Each row is a point. To make a cloud, some directions were put in groups of two or more. Within a group, all points are equally far from the middle, so they leave a hole (a ring in 2 directions, a hollow ball in 3). The other directions are filled evenly. Then the cloud was stretched, turned, moved and blurred a little. Count the holes, and give their numbers of directions, smallest first.

Cloud (21 x 3)
[[-29  37 -28]
 [ 44 -38 -34]
 [-24 -46  51]
 [-49  16 -48]
 [ 49 -25 -60]
 [-38  28 -15]
 [ 33  28 -64]
 [ 10  36 -14]
 [-46   5  45]
 [ 38 -46  -7]
 [-17 -52  59]
 [-11  38  -7]
 [ 46 -29 -61]
 [-48  -6 -29]
 [  1  31  50]
 [ -1 -49 -31]
 [-21 -38 -60]
 [ 33 -53  19]
 [-26 -38 -32]
 [ 53 -17  51]
 [  5  35   4]]
Holes: 1 (2)

Cloud (28 x 4)
[[-40  27 -38   9]
 [-53  -6 -23 -23]
 [ 33   5  59  57]
 [ -8  16   6  81]
 [ 47  -1  71   7]
 [ 36  51  22  22]
 [ 24  23 -14 -45]
 [ -3 -29 -53 -23]
 [-59 -25  21 -12]
 [ 19 -34 -58  15]
 [ 47 -33 -36  43]
 [-37  -8  48  53]
 [-11   9 -54  43]
 [ 42 -22 -42 -28]
 [ 10 -24 -48 -35]
 [ 14 -63 -14  34]
 [  5  -5  59 -48]
 [ 65 -22 -25  37]
 [ 66  17  19  39]
 [-27 -39 -25 -36]
 [ 11 -34  48  59]
 [-45 -19  28 -41]
 [ 41 -18  47 -46]
 [-58   6  42  24]
 [ 10 -41  69  12]
 [-51  42  22  15]
 [ 27  33   0 -39]
 [ 67 -26  12  48]]
Holes: 1 (4)

Cloud (31 x 4)
[[ 23  -5 -58 -43]
 [-48  20 -34  61]
 [-24  38  23 -19]
 [ 69   4   0  28]
 [ 23 -50 -20 -30]
 [-23 -81 -24  29]
 [-66 -23  -4   4]
 [-11   3 -44 -38]
 [ -2  32  33 -68]
 [ 33 -11  63  10]
 [ 50 -39  27  30]
 [-61  14 -15  21]
 [ 56 -11  26  40]
 [ 13  51  48  -6]
 [  2 -15  31 -61]
 [-43  18 -23  -9]
 [-25 -55  54  42]
 [ 21  30  67 -10]
 [  2   3  22 -75]
 [ 89 -15  12 -17]
 [  3  26  60  14]
 [ 45  63   0   5]
 [ 58   0  56   5]
 [ 36 -15  54  31]
 [  7 -73 -17  23]
 [-22  46  10 -12]
 [ -6  20  62  -3]
 [ -8 -59 -51  19]
 [  1 -28 -49 -30]
 [ 50  11   9  48]
 [-18 -81  -8  25]]
Holes: 1 (3)

Cloud (46 x 6)
[[-46 -14  25  15  59   6]
 [  9 -45   0 -66  45  47]
 [ 13 -33 -61 -66   4 -17]
 [-20  24 -69 -14 -13 -32]
 [  6  18  20  23  15 -61]
 [ 26 -61  -1  29 -28 -52]
 [-29 -40 -43  45  20  37]
 [-18  10 -76 -15  -9 -33]
 [ 79   2 -44  10  31   5]
 [-14 -10 -39  46  55 -19]
 [-55 -57  24 -30 -13  21]
 [ 45  -2 -26  16  38  76]
 [ -2 -53 -11 -47  18 -54]
 [-15  50  -1 -39 -31 -11]
 [ 20   3 -29 -57  41  75]
 [-36  16  35 -25 -32 -27]
 [-20  19 -12  55  27  49]
 [-46  20 -12 -26 -48   1]
 [ 23 -66  57 -11 -17  29]
 [-41 -70  39  -2 -10  11]
 [-47   9 -33  23 -22  47]
 [ -7 -50 -36 -69  43  23]
 [  7  34 -24  40  53  51]
 [ 19  21 -33 -54  50  68]
 [-30 -69  13 -47   1  42]
 [ 24 -56  57 -12   8  46]
 [ -8 -37 -56 -66  20 -20]
 [ -2 -26 -62 -43 -32 -28]
 [ 54 -38 -69   5  22   0]
 [ 32  56 -47 -46  24   4]
 [-46   6 -28  -9 -54  12]
 [ 44  -6   9 -59  57  -4]
 [-50 -23  51  10 -16  -3]
 [-17  11  56   0  44  37]
 [ 20 -27  61 -31   8  52]
 [-40  23 -31 -48  51 -22]
 [ -9 -17 -36  43  50 -33]
 [-47 -21  16   8  62  -2]
 [-34  41  -2 -26 -43  13]
 [ 25  37 -49 -41  53  55]
 [-31   2 -73 -40  16 -27]
 [ 13   9 -15 -60  40  75]
 [ -3 -74  38 -32   9  40]
 [-32  27  10 -39  71  10]
 [ 32  30   8  23  45 -39]
 [ 33  29  25 -41  38 -30]]
Holes: 3 (2, 2, 2)

Cloud (57 x 6)
[[ 41  31 -26 -15 -13  -8]
 [ 16 -36 -36 -18 -82  35]
 [-28  16 -53 -42 -13 -46]
 [ 39  -8  29 -73 -40 -59]
 [ -3 -25  -6  24  18 104]
 [ 50  32 -70  11 -25   5]
 [-23 -22  17 -39  76 -54]
 [-10   4 -26  -6  -1  79]
 [  5 -50  32   6 -25 -40]
 [ 48  37  -3 -78  -2 -30]
 [ 69  35 -49  11 -30 -65]
 [  5 -37   9  11 -40  23]
 [-18 -12  -5   3 -27  80]
 [-18 -35 -48 -17  23  54]
 [-69  -6  10  10 -16  -2]
 [-54 -42 -35 -27 -14  29]
 [ -8 -69 -15 -61 -72  14]
 [-23 -52 -76 -50 -16 -29]
 [-19 -82  13 -21   1   9]
 [ -6 -67  -3 -31  55 -14]
 [ 50 -12 -19 -22  33 -48]
 [ 18 -62 -80  15  12  41]
 [ 13  -9  -2 -56 -57  -5]
 [ 13 -34 -27 -42  21  18]
 [ 40 -30 -42  25 -40  29]
 [ 90 -32  20   8  22  35]
 [-48 -20  25  19  -1 -27]
 [ 77  12  18 -44 -56  18]
 [ 17 -51 -10  20 -55 -61]
 [-38   8 -28 -29  -4  19]
 [ 10 -25 -39 -17 -31  45]
 [ 46  43 -50 -38  26 -32]
 [ 40  -8 -22  26 -47   1]
 [-35  -8  61  -5   8 -18]
 [ 30 -22  -5  23 -16  19]
 [-45 -12  -4  31  32 -41]
 [ 13   8   7 -61   6 -29]
 [ 52 -15  24 -41 -53  -8]
 [ 33 -38 -52  -1 -53  -9]
 [  7  15 -36 -62 -20  29]
 [-78 -44  21 -25  44  30]
 [ 40 -62 -11 -36 -68  21]
 [ 38  16 -15 -27 -37  52]
 [ 17 -23  22 -61 -62  39]
 [  3  10  22  39 -25   2]
 [ 97 -46 -47  17 -58  43]
 [ -6 -33   8 -38 -51  31]
 [ -5  -7 -61 -36  31 -77]
 [ 33 -51  19 -37 -43  40]
 [ 46  39 -26 -48  44  18]
 [ 42  -1 -48   8 -43   2]
 [ 38 -49 -35 -19 -19 -42]
 [-30 -74   4  21  -2  -3]
 [ 13  58  46  54 -47  -3]
 [-21  -3 -31  -6  24 -24]
 [ 43 -18 -20 -41 -15  80]
 [ 27 -29 -23 -61   8 -16]]
Holes: 0

Cloud (74 x 8)
[[ -22   10   48  -12  -32   65   25   40]
 [ -67  -83   16   23  -13   11   29  -14]
 [  21   22   21  -23   56    0  -43  -18]
 [ -48   18    2  -26   10  -65   26  -15]
 [   3  -28   40  -22   68    0  -46  -14]
 [ -33  -19   44  -44  -15  -41  -39  -38]
 [  -4   -7   22   21  -82   55  -18   41]
 [ -12   53   20  -23   66   -7    2   -6]
 [  42   19    1   45   25  -55   37  -30]
 [  29    2  -40   30   43  -21    9   30]
 [  50    5   27  -70   -5  -19   12   33]
 [ -46  -87  -32   24  -14   -2   19   20]
 [  17   28   52   27   48  -41  -23    8]
 [   1   68   34   10  -36  -17  -27   19]
 [   7   28   48   44   45   15    7   63]
 [  27  -61   22   -5   25  -79   56  -31]
 [ -20  -55   89  -17   -1   30  -14  -31]
 [ -15  -71    0  -62  -33    0   47  -47]
 [ -57  -76    6  -14   -8   38  -30   -1]
 [ -47  -29  -10   49  -50   23   61   23]
 [ -46   -5  -14  -11   38   19  -25   15]
 [  28   20   49  -63   32  -37  -19  -30]
 [  12 -110   39   -9  -10  -40   12   41]
 [  26   28   19  -66  -28    1  -22  -18]
 [  24   49   50  -34  -30    9  -15   26]
 [   7   23   49    6  -10   48  -50   60]
 [ -55   -6   16   34  -69    9  -15   48]
 [ -30  -92   40  -14  -22  -30    1   51]
 [  14   61    7   30  -19   10    8   69]
 [ -12   67   13   16  -25  -43   17   30]
 [   1  -94   28   39  -16  -20   68   34]
 [  -2  -48  -50    4  -55  -64   39    2]
 [  34  -21   41  -47   30  -39   60   25]
 [  59  -70   26  -19  -14   13    8  -19]
 [  41  -16    5    8   51   -8   -4   92]
 [ -11  -25   11  -48   57    5   50  -43]
 [ -26   23   61   14    7  -42  -21   23]
 [ -25  -33   -2    0  -78  -23   38  -58]
 [  24   -9   71  -39  -29  -25    4  -26]
 [   0   34   62   48   29   30    6   43]
 [  37   26  -12  -10  -25   17  -16  -26]
 [  50    7   21   62  -37  -12   16    1]
 [ -35 -100  -11  -21  -15    2  -16  -22]
 [   9   56   -7   28   -4   34   38   -1]
 [   6  -57  -10   82  -34   21   30    7]
 [  49  -37   -5  -26   16   -6   12  -52]
 [  25   34    4   24  -19   -2  -25  -37]
 [   7   51   48  -53   -6   35  -18    2]
 [ -18  -42  -54   19  -37   -3   13   69]
 [  65   30   19  -38   -2  -30   13   12]
 [  -5   31  -11   30  -47  -39   35  -54]
 [  -2  -72   42  -18   49  -57   26  -45]
 [  18   29   31  -52   13  -72    3   19]
 [ -24  -49    9    6   28   -3  -24   87]
 [  23   15   12  -36  -34  -50  -46    8]
 [  30  -31    6  -81   14   -8   17  -43]
 [  11   17   67    8   20  -12  -44   55]
 [  45    5   61   31   66  -10   -3   18]
 [ -42  -66   13   23  -37   61   18  -36]
 [ -13  -57   51    5   -2   -4    4   93]
 [  59  -32  -13   21    7  -71   59   25]
 [  30  -51   20  -37   43   44   36   38]
 [ -15   15    4   10   60  -27   16   59]
 [   1  -68   57  -74   37  -11   19   30]
 [   2  -38    4   19   18  -85   -7  -13]
 [ -28  -35   -7   11  -49   37  -55   24]
 [  44 -104   10  -33   14  -21   -7   10]
 [ -46   -2   88  -14    1   26  -21   -1]
 [ -28  -70   -7  -43   -1  -28   39   58]
 [   4  -19   -3  -10  -74  -21  -10   83]
 [  22  -47   51  -48    6   63  -34   25]
 [  23   20    6   -9    2  -96   27  -16]
 [ -27  -60  -25   34   -1  -29   -3   67]
 [ -50   -2   76   17  -27   43  -10    6]]
Holes: 1 (8)
